Each row is a point. Two turns around zero, p and q, are shown by what they do to some points. Write where each new point lands after one turn and then the other. Backwards means that the second turn is done in reverse. Each puzzle has new turns, and all numbers are rounded.

Turn p:
| -0.018 | -0.007 | -0.025 | => | -0.020 | -0.012 | -0.022 |
|  0.011 | -0.060 |  0.009 | => | -0.048 |  0.015 |  0.036 |
| -0.005 |  0.050 |  0.062 | => |  0.065 |  0.046 | -0.001 |
|  0.012 |  0.016 | -0.045 | => |  0.002 | -0.048 | -0.012 |
Turn q:
| -0.012 |  0.025 | -0.047 | => | -0.042 |  0.034 |  0.009 |
| 0.018 | 0.034 | 0.014 | => |  0.019 |  0.028 | -0.023 |
|  0.009 | -0.085 |  0.009 | => | -0.005 | -0.086 |  0.004 |
| -0.015 |  0.026 |  0.024 | => | 0.029 | 0.024 | 0.010 |
Where do these land?
p, then q: | -0.035 |  0.040 | -0.025 | => | -0.056 | -0.007 | -0.015 |
p, then q backwards: | -0.026 | -0.018 | -0.065 | => |  0.046 | -0.041 | -0.038 |
p, then q: |  0.027 | -0.036 | -0.015 | => |  0.029 | -0.018 |  0.032 |
p, then q: | -0.026 |  0.026 |  0.062 | => | -0.001 |  0.055 | -0.047 |
p, then q backwards: | 0.015 | 0.015 | 0.034 | => | -0.023 |  0.021 |  0.025 |
p, then q: |  0.044 | -0.027 |  0.009 | => |  0.050 | -0.014 |  0.010 |

Turn p:
|  0.012 |  0.010 | -0.049 |  0.005 | => |  0.026 | -0.034 | -0.008 |  0.028 |
| -0.040 |  0.040 |  0.019 | -0.041 | => |  0.041 |  0.057 | -0.009 | -0.016 |
| -0.025 | -0.049 |  0.039 |  0.001 | => | -0.057 |  0.035 | -0.008 | -0.004 |
| -0.019 | -0.014 |  0.037 |  0.030 | => | -0.036 |  0.025 |  0.031 | -0.002 |
|  0.071 |  0.013 | -0.046 |  0.004 | => |  0.026 | -0.081 | -0.007 | -0.007 |
Turn q:
|  0.027 |  0.028 | -0.009 |  0.029 | => | 0.004 | 0.003 | 0.038 | 0.031 |
| -0.008 | -0.018 |  0.024 |  0.011 | => |  0.006 |  0.016 |  0.005 | -0.028 |
| -0.063 |  0.008 |  0.012 |  0.003 | => | -0.051 | -0.007 | -0.001 | -0.040 |
| -0.045 | -0.020 | -0.018 |  0.019 | => | -0.014 | -0.035 |  0.009 | -0.040 |
|  0.088 |  0.002 | -0.009 | -0.063 | => |  0.054 |  0.023 | -0.052 |  0.076 |
Where do these land?
q, then p: | -0.026 | -0.036 | -0.002 | -0.028 | => |  0.013 | -0.015 | -0.046 |  0.016 |
q, then p: | -0.009 | -0.036 | -0.023 | -0.013 | => | -0.012 | -0.025 | -0.036 |  0.004 |
q, then p: |  0.017 | -0.043 | -0.037 | -0.024 | => | -0.019 | -0.055 | -0.026 |  0.008 |
p, then q: | 0.029 | 0.060 | 0.056 | 0.017 | => |  0.001 |  0.067 | -0.056 |  0.012 |
p, then q: | -0.011 | -0.032 | -0.012 |  0.026 | => | -0.014 | -0.010 |  0.025 | -0.032 |
q, then p: | 0.000 | 0.087 | 0.019 | 0.022 | => | -0.002 |  0.063 |  0.066 |  0.012 |
